Each row of a before or after table is a point. One or more steps were done to the points. Then noise was added and the rows were shuffled. The steps act on how far a point lies along the listed directions, d1 being the first. Name the steps. A step turns or swaps two directions, mirrors them in a line or flattens them onto one, adds a multiple of one to another, or multiplies one. Angles are multiples of 10 degrees, from the lower direction toward the higher: turns from -170 to 170, lines from 10 to 170 but not 90. Use the fewest steps. Two steps may share a direction if one is a turn and the other turns, adds or multiplies; they go together, in the order done. Otherwise the lowest direction goes first.

Directions:
(1): [ 13 -16 -53]
(2): [-12  52 -19]
(3): [-54 -15  -8]
Before (11 x 3):
[[-33  -8 -18]
 [ -6  -2  -4]
 [-28 -15  -6]
 [-15 -17   8]
 [ 31  11 -29]
 [ -3 -11 -14]
 [-19  44 -19]
 [  2 -19  -7]
 [  3  20 -41]
 [ -7   7 -21]
 [ 24 -18   5]]
After, 11 rows:
[[ -25  -32   36]
 [ -45  -31    3]
 [ -10   16  -44]
 [   7   40  -92]
 [  50   15  -45]
 [ -22   95 -117]
 [ -52  -11  -28]
 [  -7  -23   -2]
 [   2  -41   25]
 [ -13   -5   -6]
 [  36  -42   52]]
Steps: multiply d2 by 3; turn d1 and d2 by -30 degrees; multiply d3 by 1.6

Directions:
(1): [ 18  43  36 -25 -26 -66   5   7  21]
(2): [  6 -24  13 -29  66 -11  39  43  10]
(3): [-39 -10  36 -22 -18  38 -10   5  65]
Before, 9 rows:
[[-11   0  -1   6 -10  17 -13 -18   5]
 [ 28  17 -24  22 -19 -11  -5 -20 -47]
 [-18   6  -3  10 -36   9 -16 -20   5]
 [ 16  11  -1   5 -19 -12   0   1   5]
 [ -8  11  11  -9 -23  -7 -10   1  12]
 [  4   4 -26  16  -4   9   1 -19 -36]
 [-18  -6  -2   8  -8  20 -14  -3   5]
 [ 20  18   6  -1   9 -35   8  -6  -7]
 [  9  -2 -25  19 -11   1 -18 -20 -24]]
After, 9 rows:
[[  25   17    3   -2  -13  -33    8    8    2]
 [ -35  -21    7   -1    1   47  -13    3   28]
 [ -29  -10   15  -13  -11   20   -2    2   33]
 [ -24  -15    8   -4    5   37   -8   -7   24]
 [  77   19  -62   37   31  -62   22  -10 -123]
 [  49   41   -4    5    7  -80   13  -10  -40]
 [  29   -6  -58   31   31   -6   16  -15  -87]
 [ -18   11   35  -29  -26  -10   -7   11   42]
 [  30  -11  -49   27   28  -14    1   -9  -64]]
Steps: multiply d1 by 2; multiply d2 by 0; multiply d3 by 3

Directions:
(1): [ 20  38  -4   7 -48  50  55 -22  25  22  10 -27  21 -48]
(2): [ -9  14  40 -26  41  31  34 -40 -51  -3  54  -3 -29  23]
(3): [-39  46  13 -12  -8 -31   5  64 -36  47  27  16  29 -18]
Before, 12 rows:
[[  -6   34   -1    2  -21   34   -2    4   18   21    2  -13    0  -21]
 [   2   74  -32   23  -90   41   49   10   23   59    1  -26   80 -100]
 [   5  -22  -38    7  -26   -1   -2   -6   36   -7  -36  -11  -19   12]
 [  58  -10  -24   32  -19  112   90 -103   24  -46   33  -42  -29  -29]
 [  12   26   24    5  -38   53   45  -37   10   11  -11  -30   17  -50]
 [  -4  -18  -30   15  -33  -22  -15   37    3   20  -31    7   10    3]
 [  18  -30  -18    6   32    5   -4  -38   39  -24  -13    1   -9   18]
 [  -2   40   -4  -11  -39  -13   24   14   10   43    9   10   26  -37]
 [  32   51  -36   -2  -82   23   24   11   22   46    6  -21   29  -49]
 [  27   29   41  -15  -19   84   74  -34   -8   25   47  -27   18  -18]
 [  15  -61  -27   19   14  -14  -24  -27   17  -32  -33   -3   -6   13]
 [ -14  -45   -5    1   64  -58  -75   42  -16  -44  -23   36  -33   57]]
After (12 x 14):
[[ -10   34   -4  -10  -31  -32    8   31    1   44    7   20   27  -31]
 [   8  -32  -41    9  -28   -5   -7   -9   47  -15  -45  -11  -17   14]
 [  27  -64  -34   23    2    0  -13  -38   32  -38  -44  -13   -4    7]
 [ -20   45  -34   20  -58  -11   -1   47    7   47  -12    1   72  -67]
 [ -11   25   -2   -1  -12   19  -18   12   12   17    1   -6   -3   -9]
 [   5  -20  -12   10   26  -22  -39   24    7  -28  -19   14  -15   23]
 [  29  -35  -22    8   28   15    1  -50   47  -27  -18   -3  -12   19]
 [  -2  -12  -35   19  -45  -26  -16   45    9   22  -37    8   18   -4]
 [   0    2   27    1  -12   31   16  -27   -3   -2  -19  -16    6  -26]
 [  19   35  -39   -3  -61  -10  -10   35   10   36   -3   -5   23  -26]
 [  14    9   50  -25   13   60   51  -27  -34   13   50  -14    0   17]
 [  54  -48  -21   25   23   95   60 -115   10  -76   26  -31  -55   13]]
Steps: multiply d1 by 0.4; multiply d2 by 1.3; multiply d3 by 1.3

Directions:
(1): [-15  53 -23  18  13  22   9  49  21  -6  40  11 -40 -15  13  13  27 -34
  45 -48 -15 -19 -36 -38   6  14 -43 -86   4  24 -16 -53]
(2): [-13 -47   2  -3  10  14  51  -8  25  39  56 -28  10   6  -5  13 -23  -8
 -21  77 -43  13 -71  46  -2  -6 -32   3 -21  50  23 -39]
(3): [ 44   5   4  15 -20 -58  -8 -48  60 -23  50 -19  88  -6 -52 -20  36 -26
  22  26   8   4  23 -23  11  33   6 -37  21  -8   2 -14]
(4): [  1 -15 -29 -41 -57 -32 -31  21 -10  55  50  64  -7 -11 -47 -11 -59   5
  -2 -42  22 -11 -26  -9  -1  -6  12  19  49  -7  52 -30]
(5): [ -9 -14 -64 -48  14  33  30 -61  20 -84  32  56  -7  44 -16  10   9   3
 -50 -35   5 -23  21  17   3 -17  16 -14 -36  18   9 -10]
(6): [-16  28 -26   6  40   0  -6  27 -18  -5  58 -21   6  25  14 -23  33  16
  -3  28  40  13  -9 -71 -38  -2   5  71 -55 -54  33 -44]
Before, 9 rows:
[[ -26  -57  -77  -76   23   61   55 -112   31 -121   44   55  -10   75
   -28   30    1   31  -90  -19  -14  -34   17   47   14  -43   15   -5
   -67   49   23  -17]
 [ -28  -19  -12  -14   19    5   15  -12  -22  -16  -47   22  -23    0
     5   13  -20   24  -29   -5   -7    7   23   31    9  -22   13    6
    -7    7   -6   20]
 [  15  -20   -4  -18  -24  -10   -9  -47   20   18   -9   22   22   15
   -29    4  -12    3  -17   -8    3   -6   20    7   12    5   12   31
    12   -8   14   -1]
 [  11    2   19   38   31    4   24  -49    3  -64  -50  -53   19   11
    25   -9   43  -22    9   38   -1   17   32   28   16   -3   -6  -14
   -45   -8  -52   36]
 [  18   -3    9    2    1  -28  -12  -21   18   -8   -3    3   32    2
   -13   13   12    6  -12   19    5   -4   10    4   14   13   17    4
     3   -5    8   20]
 [  26  -53    1  -42  -46  -17    4  -59    9  -26  -46   50   -5  -21
   -35   23  -47   -1  -41  -44  -20  -16   17   86   28   -7   27  -29
    55   60  -36   55]
 [  -1  -44   12  -29  -10    3   19  -16  -26   36  -11   14    2  -18
     7   10  -30   14  -27    7   -9   -1  -28   65   12  -14    4   21
     7   38   14   -5]
 [ -23   -5    1  -19   11   12   29  -17   30  -34    9   -2   22    0
    -7   19   22   -5   -2    3    7   18   -1   14   -4  -10  -16  -26
   -20   13    2  -10]
 [  16   10    1   -2  -17  -18  -21   -1   -5   -7   -2   21   23   24
   -20    2    0  -12   16  -16    4    8   20  -15    1    3   -3  -35
     9    0    6    1]]
After:
[[ -13   -3   24  -14  -21  -24  -14    7    3   16  -10    0   32  -21
   -18    1   -1    7   11   -6   31   26   13   -1   -8   -8    3   17
    16  -25   19    9]
 [  28   47   80   51  -32  -61 -104   44  -47   30 -104  -49   17  -41
     5  -24   18   35   64  -32   51   10   74  -75    9   17   29   38
    57  -84  -25   63]
 [ -13   64  -14   23   46  -10  -27   67  -43   -7   29  -27  -29   -9
    36  -18   44   15   15   -7   51   11  -11  -93  -48    6    4   67
   -41  -58   -8  -34]
 [  -3   18   -7   -2   -3  -14  -16   29    2   20   15   26  -13   -9
    -2   19   -4    4    5  -16    4  -13  -23  -17   12   11   -2   -5
     9   -1   20  -11]
 [ -12   33    0   31   31  -25    1   12    3  -17  -12  -22   14  -17
     3   -3   35    1   22    8    7   16   24  -37    3   10   -8  -23
    -9  -22  -18   -8]
 [ -12   27    3    9    2   18  -12   26   -5   40  -22    8  -36    2
    15   12    3   -3   18  -32   -3   -6   -9  -27    3    5  -16   13
     2  -14   -2  -22]
 [  29   14  -22    7  -44  -65  -24  -19   24   -1   62   12   48  -14
   -55  -38    1  -39   41  -12   30    4   -6  -26   15   14   -3  -25
    25  -26   13  -35]
 [  -6    4  -12  -16   -3    6  -12   12  -27   -3   -3   34  -10   38
    -3    7  -13    5   -5  -19    9    8    9  -12  -10  -15    0   -4
   -15   -3   17   -5]
 [  -1   16   32   26   34   -1    9   26  -30   29   -4  -47   12  -27
    44   -4   35    2   21   30    5   14  -26   -9   -4    5  -12   17
   -23   -1   -8  -26]]
Steps: turn d2 and d5 by 60 degrees; turn d1 and d5 by 150 degrees; turn d3 and d4 by 110 degrees; multiply d6 by -1

Directions:
(1): [ 48 -19 -23 -15  -4  19  31   5  64  53 -21 -14 -25  43 -15 -15  -5  10
 -58  36  15  26 -47 -18 -24 -32  75  47 -37 -55  19  -8 -21  41  28   1
  17  21 -11 -13  55  14 -85  -7 -31  -8 -17  21 -21 -59  14   5  45 -25
  29  44  53 -23 -14  11 -17  -2  14  -9]
(2): [  8  -4   9  -6 -15  21   3 -62   7  33 -17  25 -37   0  37 -43  51 -17
 -33 -25  27 -28  16  65  35  18 -15 -28  -9  -7  31   6  10 -58   6 -56
   7 -34 -12  60 -26  11  16   2   3 -14 -12  33  50  40  21  37  11 -52
 -18 109  16 -47   1  27 -40 -17 -34 -34]
Before (14 x 64):
[[ -21    7   13    1   15   -9  -10    5  -17  -21   11    0   19  -36
     3   -1    3  -18    2  -13  -16   -3   21   17    8    8  -38  -29
    23   40    9    8   -3  -10  -14  -16   -2  -21    6   20   -2    1
    43   18   16    9    2  -16   20   21    2   19  -34   21  -19  -19
   -28   22   11   -8  -22    1   -6   -3]
 [  -8   -8  -17   12   15  -33  -12   75  -20  -51   32  -14   56   -7
   -57   52  -53    7   49   21  -40   27  -16  -84  -39    5   11   17
     8    5  -37   18   -2   51   -4   61   -4   24   19  -60   18    2
    -1  -14   -6    1   43  -42  -62  -47  -21  -34  -14   78   12 -120
   -25   58    8  -30   48   16   51   44]
 [ -17  -15   -3    4  -11   23  -14  -46  -12  -13  -11    4   -9  -11
    41  -28   37  -16   -2  -29   15  -25   20   33   28    9  -35  -37
   -10   11    3    4   22  -53   -1  -39  -13  -26  -15   45  -23    0
    46   -4   19   10  -16   28   60   58    3   20  -18  -24  -17   46
    -7  -41    5   15  -34  -29  -33  -26]
 [  20   -9  -27  -13    4   -6   31   23   22   21    6  -26    7   14
   -48   25  -40   20  -10   35  -14   23  -28  -42  -18  -21   43   42
   -14   -8   -5   -2  -18   46   13   35   12   39    1  -25   55    5
   -64  -14  -14    5   11  -12  -39  -44  -22  -33   17   13   30  -28
    22   30   -2   -8   25    0   24    9]
 [  26   -3    9   -7  -17   14   10  -20   32   15   -8    7   -3    6
    14   -3   20  -15  -32    6    9    6  -14    3    1  -10   19    3
   -12  -10   29    1    2   -9   -3   -2   16    8   -8   11   14   -2
   -26   -6   -9  -27  -18   21    8  -30    6    4   14  -28   19   45
    32  -35  -11   10  -26   -1   -7    1]
 [ -21  -16   18    1    2   25   -2  -58  -37    5   -6   16  -16  -14
    34  -33   36  -12    0  -27    1  -28   24   43   53   29  -59  -36
     8   17   14   19   18  -44    6  -24  -19  -32    4   23  -37    6
    32   12    8    1  -18   10   46   69   13   15  -11   -6  -28   51
   -14    0    9   18  -24  -14  -34  -20]
 [  11  -15   14    8  -22   36    1  -73   21   35  -19   18  -47   -5
    25  -48   41  -19  -34  -40   45  -26    3   72   22   16    0   -7
   -23  -10   17   -5   15  -51    6  -46   -1  -23  -18   46  -21   10
     4   16  -11  -22  -10   21   58   18   24   34   12  -54  -23  104
    23  -53    6   34  -42    3  -34  -40]
 [ -11   -1  -13    5    6  -31   -4   48   -7  -17    6   -2   25  -12
   -25   20   -6    6   23   14  -25    6   -6  -36  -24   -4   18    8
     5   10  -17  -12    1   30  -12   14   -5    9   19  -51    8   -9
     5    3   28   -1   19  -33  -28  -26   -9  -24    5   31   12  -67
   -24   26    1   -9   32    8   41   29]
 [ -30   12   20   -8   15    3  -10  -23  -25  -12    9   25   -7  -16
    13  -21   14  -14   25  -14   10  -16   15   29   28   15  -23  -34
    27   15   14   17   21  -35  -10  -20   -7  -18   -4   25  -36    2
    44   -7   19  -16   -2    1   52   55    1   22  -30  -14  -13   48
   -22  -15    9   -3  -12  -14  -25   -4]
 [  -2   -2   13   -2  -24    1  -22  -62  -29   21    1   29   -5  -16
    34  -12   43  -16   10  -38   19  -37   14   49   40   10  -29  -25
     2   17    8   10   -2  -47  -10  -42  -14  -11   10   42  -52    6
    48    8    2    1    1   17   30   34    8   12    4  -16  -15   63
    -2  -26    2   20  -15  -12  -13  -27]
 [ -19  -12  -11   -3    3   -4   -9   -1    4  -26   10   -8   15  -17
   -11   -3    0    0    1   15   -8    0    8   -7  -14  -10    4  -10
    -4   20   -1   -4   -9    2   -1   19  -14    5   -9    3  -22  -21
    12    5   -1  -15   -3   -7  -16   11    8   -1  -12   13  -12  -18
    -8   24   -2    0   13   -3    3    4]
 [  -1   18   -9    6   15  -22  -11   48   -4  -31   27   -4   44    2
   -30   35  -23    5   25   23  -19   20   -7  -50  -22   -4    9   29
     6   -3  -31    7    0   43    5   42   12   22   12  -30   19   -6
    -9  -11   -2   -3    1  -24  -42  -29  -20  -26  -25   47   11  -91
    -8   30  -17  -22   35   14   38   24]
 [ -17   16    7   -2   -5   12   -6  -37  -23   10  -12   32   -2  -26
    10  -10   31   -5  -12  -33   12  -33   16   37   32   32  -21  -54
     7   16   10   -6    7  -48   -5  -34    0  -27    7   51  -30   -8
    24   13   -6  -18   -3   18   64   33    3   22   -2  -27   -5   78
    -1  -23    5   19  -19  -22  -31  -18]
 [  24  -11   -7    7   14   -1   19   33   43   24   -2  -20    5   24
   -24   18  -28   17  -19   32   -3   31  -32  -42  -30  -24   52   41
   -13  -20    0   -4  -19   41   27   28   30   22   -8  -39   62    7
   -62   -4   -8    8   -2    3  -38  -78    8   -5   27    9    9  -20
    22    8   -7  -33   -1   -6   11  -10]]
After (14 x 64):
[[  19  -10   -1  -14  -19    4   -7  -50    5   44   -6   19  -16   10
    23   -8   28   -9   -9  -12   25  -22  -14   29   22   -5   11   -2
   -15  -10   13    9  -15  -14    2  -32   -8    5    6   22  -22    6
     4    3  -15   -3   -7   21    6    3   11    5   20  -23   10   67
    18  -30   -6   14  -16   -9   -2  -22]
 [  17    1   16   -3  -17   10    2  -28   21    3   -3   13    1   -3
    18   -3   23  -15  -24   -4    6    2    4   11    8   -2    3  -12
    -5    8   32    5    8  -22   -8   -3   15    0   -9   22   -2   -6
    -2  -10   -2  -22  -17   26   18  -12   -1    4    3  -30   13   44
    25  -33   -8    9  -28    0  -14   -5]
 [ -19    0   -8    9    4  -33   -7   43  -15  -23    4   -1   24  -18
   -20   23   -1    4   30   13  -31    6    1  -31  -19   -2    2    2
     3   11  -17  -11   -1   23  -11   16   -1    8   21  -46   -1  -12
    20    2   28   -2   24  -29  -23  -20  -11  -22   -3   31    6  -67
   -30   26    1   -4   29    7   40   27]
 [  -7    1    7   19   14  -13   -2   11   -2   -2    3   -7   14  -12
    -4   15  -13    7    9   -3  -12    3    8  -14   -9    5   -2    2
     9   11   -5    3    0    2    6   10   23    1    0  -20   16   -5
    -1    7   13   14    6    0  -13  -28    6    2    0   13  -15  -19
   -16   12   -1  -34    0   -4   -7  -14]
 [ -19   -4   -9   13   14  -36  -20   71  -35  -61   38   -8   59  -19
   -48   54  -45    6   59   12  -44   19   -6  -71  -30   13  -10    3
    22   21  -41   23    5   34  -10   56   -2   12   18  -48   -3    1
    22  -12    1    4   49  -43  -53  -27  -21  -37  -24   76    4 -117
   -40   49   12  -35   49   19   45   36]
 [  -5    6    7  -19   15    7   10  -13    3    5    3   17  -12    8
    -7  -23    3   -9    3   12   14    1  -11    8   12   -4   18    0
    13  -10   19   13   10   -3    4   -8    0    3   -6    1   -8   13
    -7  -13    1  -13  -12    4   31   20   -4   18  -11  -16    3   50
     3  -17    2   -1  -11  -10   -7   -3]
 [  -1  -28    2   -5    2   29   15  -45    5   26  -13    1  -17    8
    21  -35   23   -7  -25   -1    1   -7   -5   15   31    9  -11   -5
    -6  -10   18   12    3   -8   22   -9   -7  -17   -2    4    1    9
   -22   10  -16    3  -27   19   19   22   13   12   15  -10   -7   54
     9   -7    6   20  -30   -6  -14  -21]
 [  -7    4   -9   -8    8  -10   14    7  -15   -7   14  -12   12  -16
   -32   21  -26   10   21    4  -14    1    6  -20    1    3  -10    4
     6   23  -10    3   -5    6    0   21    4   24    7    2   17   -4
    -5   -9    5    6   16  -16  -14    6  -23  -30  -10   16    8  -39
   -11   34    9  -13   28   -7    7    6]
 [   7    9   -4  -13   -5   15    5  -24    7   29  -14   19   -8   -4
    -3  -14   22    0  -30   -8   17  -15   -4   18   14   18   16  -28
   -14   -9   13  -11   -4  -19    2  -31    9  -13    6   34   -1   -7
   -21   13  -18  -18  -14   22   50    2    0   16   20  -27   10   80
    24  -26    1   24  -19  -25  -21  -18]
 [   6  -30  -10    5  -14   32    8  -31   20    8  -16   -9  -11   10
    32  -30   30  -12  -22   -4   14   -5   -4   14    9  -10    4  -13
   -27  -14    7    0    8  -20    8  -33   -6   -6  -22   28    7    9
     4  -11    4    6  -17   34   43   26    1   11    3  -24    2   51
    19  -44   -8   10  -35  -28  -23  -20]
 [  11  -21    7    3  -20   40    5  -67   35   42  -20   16  -49    3
    20  -45   36  -19  -45  -31   48  -14   -7   66   16   10   14   10
   -23  -23   17   -3    9  -42   11  -36    0  -19  -23   40   -7   17
   -11   17  -15  -26  -13   21   47    3   24   33   26  -54  -19  103
    28  -57   -2   33  -41    0  -28  -38]
 [ -19  -10  -15    2    7   -4   -5   -3    9  -23   10  -15   15  -20
   -10   -1    0    3    2   18   -4    8    8   -5  -14  -11    9   -6
    -6   19   -4   -6  -11    9   -2   22  -15    6   -3   -5  -23  -21
    11    4    0  -11   -2   -7  -19    7    7   -3   -9   12  -11  -23
    -3   26   -5    2   14   -1    7    1]
 [  -5    1    7   -1   20   -9    4   15    4   -2    4  -13   13  -18
    -1   -5  -12   -7  -20    7  -15   12   -1    0   -4   -9   -8   -7
    13   21   10    9  -12   19   -3  -11    8   -6   -2    5   27    7
     8   14   -1   14    0  -14    6   -7   10   15  -16   23   -6  -15
    -9   24    2   -5  -18    5   14   -4]
 [  -4   23   -3    8   14  -26  -23   38  -16  -39   29    3   48   -8
   -22   34  -20    2   33   16  -18   11    7  -45  -11    6  -10   16
    15    6  -31   10    1   24    0   35    9   15    9  -22   12   -6
    16   -9    6   -4    5  -25  -37  -15  -22  -25  -36   49    4  -94
   -14   35  -13  -23   32   13   28   23]]
Steps: flatten d1 and d2 onto the line at 70 degrees
